Each row of a before or after table is a point. One or more steps were done to the points. Then noise was added and the rows were shuffled. The steps act on how far a point lies along the listed directions, d1 being the first. What was done? A step turns or swaps two directions, mirrors them in a line or flattens them onto one, adds a multiple of one to another, or multiplies one. Angles are multiples of 10 degrees, from the lower direction toward the higher: turns from -170 to 170, lines from 10 to 170 but not 90. Use the fewest steps. Two steps may share a direction if one is a turn and the other turns, adds or multiplies; they go together, in the order done. Otherwise the lowest direction goes first.

Directions:
(1): [42 23]
(2): [ 23 -42]
Before (11 x 2)
[[ -5  30]
 [ -5  17]
 [ -2 -23]
 [ 15 -21]
 [  3 -19]
 [-43 -41]
 [-42 -49]
 [ 34   0]
 [ 15  16]
 [ 38 -23]
 [ 16 -13]]
After (11 x 2)
[[ 42 -18]
 [ 15  16]
 [ 30   3]
 [ -9 -20]
 [ 23  62]
 [ 20 -13]
 [-34 -12]
 [ 14 -31]
 [ 21   6]
 [-17  -1]
 [ 13  57]]
Steps: mirror d1 and d2 in the line at 60 degrees

Directions:
(1): [-22 -52  20  32]
(2): [-45  25  41 -15]
(3): [34 23 37 39]
(4): [-30  26 -34  43]
Before (11 x 4)
[[ 23 -14  -5  26]
 [  6  -2   0 -60]
 [ -8   6 -11 -29]
 [-19 -36   2 -16]
 [ 36   2 -16   9]
 [ 15  21 -11  22]
 [ 12 -15  -1  17]
 [ 22  -2  33   3]
 [ 13   5 -29   4]
 [-34 -17  -7 -13]
 [  7 -23 -24  12]]
After (11 x 4)
[[ 24 -14 -16  29]
 [  6  23 -14  18]
 [ 15 -18  -6  20]
 [-24 -24  -5 -18]
 [-11   8   0 -33]
 [  8   8  21 -60]
 [ 22   4  29  16]
 [ 12 -27 -27  10]
 [  6   5 -24  -2]
 [ 27   8 -15  12]
 [ -3 -43   4 -15]]
Steps: add -0.5 times d1 to d2; turn d3 and d4 by 20 degrees

Directions:
(1): [ 18  43 -26  28 -35  29 -22  -8  41]
(2): [  7  12  23  27 -14 -51  -2 -60  -9]
(3): [-13  31 -40 -44   7  16  -3 -40 -36]
(4): [-38 -18 -14 -26 -31 -34 -52  10  17]
Before (13 x 9)
[[ 27  50 -12  18  -9   6  15 -42 -10]
 [-32 -18  -7 -48  -1 -36 -23 -42 -25]
 [-11 -37  18   2  25  -4  22  23  -8]
 [ 20   1   6  10  14  -6  13 -15 -14]
 [ -8   9   2  -1   2  -7   2 -10 -13]
 [ 25   9  18  19   7 -16   6 -11   3]
 [  1  11 -18 -20   9  -5   8 -15  -9]
 [ 24  12  17  25  -7   1   7 -26   7]
 [-15  31 -17 -15  -8   7 -30 -20   0]
 [ -8   0  -2 -15   5  -9  -2 -13 -27]
 [  1 -18  29  19 -15 -43  -7 -29   6]
 [  1  25 -18  -6  -1  33   9  -3  -7]
 [  9  12  -1  -5   4   7  -8 -28 -23]]
After (13 x 9)
[[ 19   6  -4  -4  15  22   5  25   7]
 [ 17 -11  23  23   0   3  -7   9   5]
 [ 12  -6  13  13   2 -23  10   0  14]
 [ 34  17  10  45 -13  17  12  27  33]
 [ -6   6  19  23 -15 -17 -29   3  27]
 [  9  19  12  29 -14  -5   6 -20   5]
 [ 18   4  -2   6  -1  38   5  19  17]
 [ 21  -7   4  10  16  12  14  13  -3]
 [-15 -12  -4 -20  29   3  25 -14 -33]
 [  1 -17  21  11   3 -16   2  11  -6]
 [-16 -61  38  -3   0 -42 -12  21  15]
 [ -3  -4  12  10   2  -4   4  13   1]
 [-10 -31  -5 -23   6  26  -2  44  12]]
Steps: turn d1 and d4 by 10 degrees; turn d2 and d3 by -140 degrees

Directions:
(1): [-14   1 -24  38 -34 -40  17  42  40  -1   8  14]
(2): [ -4  60 -51  -1   5  -5  -9 -24   2 -37 -23  -9]
(3): [-26  10  -9 -42  50 -32  44   9   0  12  19  17]
(4): [-44  17  -1  36 -10  20  11 -23 -34  31  -7  46]
(5): [-33   6  -7 -22 -23  40  16  54 -30 -21   1 -24]
Before (8 x 12)
[[-43 -12  -8  -9  22  -9  47  12 -20  -1  19  33]
 [ -3  -2  -4  42 -35  -5  11  31  28  15   8  10]
 [-14  21   5   7 -35  47 -18 -20 -43 -20 -32  -9]
 [ -7   9 -35  20   6 -56  11  -5  40   0   4  14]
 [ 37 -13  16  37 -28 -30 -17 -15  37  16  13   2]
 [  9   1  -2 -57  34  12  22   4 -27 -24  10  -8]
 [ -8 -47  26  30 -60  31   4  60 -12   5   7 -11]
 [ 40 -20  10  27  -1  -3 -22  -7  13   9  -5 -18]]
After (8 x 12)
[[ -7  35  -2   2  21 -30  16 -53   2  29  11  34]
 [ 21  36 -26  41 -26  22 -45 -57 -10 -21 -41  -2]
 [ 10  12 -18  22  21 -35   9 -21  13  19   4  11]
 [-46  -9  12 -12  26  10  26  -8 -35  34  10  24]
 [-21  -5 -12 -27   4  41  10  16 -42 -43   0 -19]
 [  3 -11 -13   1 -37   4  17  54   5 -31  10  -5]
 [  0  25   2   7  12  34 -11 -42 -20  19 -16  14]
 [ 52 -38  39   0 -21  -8 -32 -11  19 -12 -11 -24]]
Steps: turn d1 and d4 by 120 degrees; multiply d2 by -1; turn d3 and d5 by 70 degrees
